Each row of a before or after table is a point. The points were changed in one or more steps. Then noise was added and the rows were shuffled. The steps act on how far a point lies along the listed directions, d1 being the first. Write out the steps. A step turns or swaps two directions, mirrors them in a line or flattens them onto one, adds a multiple of one to another, or multiplies one. Angles are multiples of 10 degrees, from the lower direction toward the higher: turns from -170 to 170, lines from 10 to 170 but not 90. Use the fewest steps. Two steps may share a direction if one is a turn and the other turns, adds or multiplies; they go together, in the order done. Otherwise the lowest direction goes first.
(in the rows, 128 means zero)

Directions:
(1): [85 99 105]
(2): [165 92 105]
(3): [125 96 174]
Before (11 x 3):
[126 142 50]
[109 116 131]
[160 131 148]
[139 102 135]
[118 166 131]
[162 134 162]
[134 152 137]
[140 157 173]
[124 124 141]
[166 193 72]
[109 131 126]
After (11 x 3):
[54 171 119]
[115 153 149]
[123 105 89]
[91 47 164]
[167 57 174]
[87 140 137]
[135 151 138]
[63 162 167]
[110 119 82]
[121 146 124]
[169 108 93]
Steps: turn d1 and d3 by 170 degrees; multiply d2 by 2.5

Directions:
(1): [171 74 106 147 155 131]
(2): [170 125 155 67 119 132]
Before (11 x 6):
[153 162 181 63 86 128]
[123 160 168 67 102 133]
[109 97 95 139 152 132]
[145 161 173 28 92 122]
[102 154 155 115 110 124]
[105 150 152 96 109 121]
[153 114 147 110 130 122]
[142 79 88 194 171 153]
[153 120 130 87 121 137]
[107 144 146 114 109 119]
[192 98 163 54 123 140]
After (11 x 6):
[132 113 127 76 135 134]
[176 134 167 48 123 157]
[44 188 146 142 99 127]
[117 106 118 169 140 126]
[116 107 118 158 131 119]
[91 154 118 132 114 131]
[71 153 113 207 115 121]
[102 148 145 133 119 117]
[75 131 105 189 134 129]
[42 155 94 200 124 111]
[102 111 110 166 139 120]
Steps: turn d1 and d2 by 130 degrees

Directions:
(1): [194 154 160 130 128 122 163 170 108]
(2): [91 124 164 105 102 171 107 163 82]
(3): [149 90 92 111 126 189 174 113 121]
Before (13 x 9):
[119 114 126 111 126 171 153 129 114]
[105 91 71 131 134 165 171 60 161]
[144 81 63 117 163 102 158 79 182]
[72 128 136 102 117 139 75 119 120]
[43 114 83 150 112 147 107 96 134]
[88 140 142 114 118 133 95 150 96]
[182 118 97 117 148 126 199 106 143]
[77 102 147 94 88 189 111 157 95]
[193 129 135 125 117 141 147 151 96]
[159 116 103 148 157 99 162 119 126]
[152 137 156 119 108 144 145 158 122]
[166 157 148 114 110 129 137 164 106]
[69 132 153 114 106 182 105 145 86]
After (13 x 9):
[166 100 131 102 103 232 218 138 84]
[181 171 143 152 112 133 177 178 97]
[122 80 149 71 107 203 154 172 71]
[155 162 121 142 148 68 124 129 141]
[114 86 77 128 122 149 110 83 133]
[181 156 107 163 153 98 171 106 163]
[114 116 100 133 124 127 129 97 167]
[87 95 120 121 127 155 129 135 85]
[107 128 89 119 126 113 105 92 156]
[152 108 94 116 144 166 180 109 138]
[93 74 102 80 112 208 165 108 102]
[202 124 91 136 142 106 188 117 172]
[182 168 147 128 137 83 130 139 141]
Steps: turn d1 and d2 by -170 degrees; multiply d3 by 1.6

Directions:
(1): [152 71 64 100 150 142 102 128 103 123 87 128 98 89]
(2): [141 128 130 140 93 81 146 162 85 145 143 183 151 68]
(3): [80 142 135 154 148 183 161 176 156 123 118 124 105 70]
(4): [106 165 149 139 121 86 105 111 119 152 45 88 130 103]
Before (13 x 14):
[134 126 127 142 127 109 144 120 132 147 171 180 144 141]
[132 168 156 150 68 51 143 121 140 143 185 134 199 207]
[130 107 95 104 125 136 145 167 102 121 141 182 96 82]
[149 79 103 115 170 179 143 129 110 117 181 152 101 113]
[148 115 98 106 115 110 110 110 124 115 118 105 105 132]
[129 189 196 145 95 70 104 81 121 143 149 114 172 206]
[130 64 59 102 159 196 126 159 141 117 124 115 98 80]
[167 167 144 148 90 35 80 93 127 137 129 143 175 180]
[127 88 90 127 173 216 165 161 161 102 162 150 89 94]
[135 69 64 91 147 204 145 148 155 99 179 126 117 117]
[132 160 143 138 119 95 122 138 125 142 97 117 110 129]
[125 181 168 130 107 89 121 144 149 132 120 125 142 154]
[148 73 130 119 143 146 147 140 128 117 186 130 130 161]
After (13 x 14):
[172 82 112 107 149 140 131 107 94 124 198 161 124 145]
[101 177 158 139 125 126 134 170 164 127 104 119 120 114]
[137 112 92 111 125 128 117 125 129 112 111 104 95 111]
[55 157 127 182 123 165 188 213 176 132 132 126 134 65]
[87 154 112 180 149 156 126 186 166 124 75 131 106 39]
[140 71 126 125 146 154 154 155 127 117 181 136 125 137]
[52 176 164 174 153 191 148 173 159 127 100 104 104 70]
[158 115 109 94 101 84 125 131 85 130 154 185 125 131]
[126 159 142 140 124 106 124 143 131 139 92 112 105 124]
[173 74 78 77 115 144 128 110 131 107 207 139 151 173]
[113 125 121 151 138 131 154 145 137 145 155 178 129 102]
[194 98 116 104 122 113 130 88 124 114 208 164 148 203]
[189 74 83 80 114 105 94 90 110 127 164 127 150 182]
Steps: mirror d1 and d3 in the line at 160 degrees; turn d2 and d4 by 10 degrees
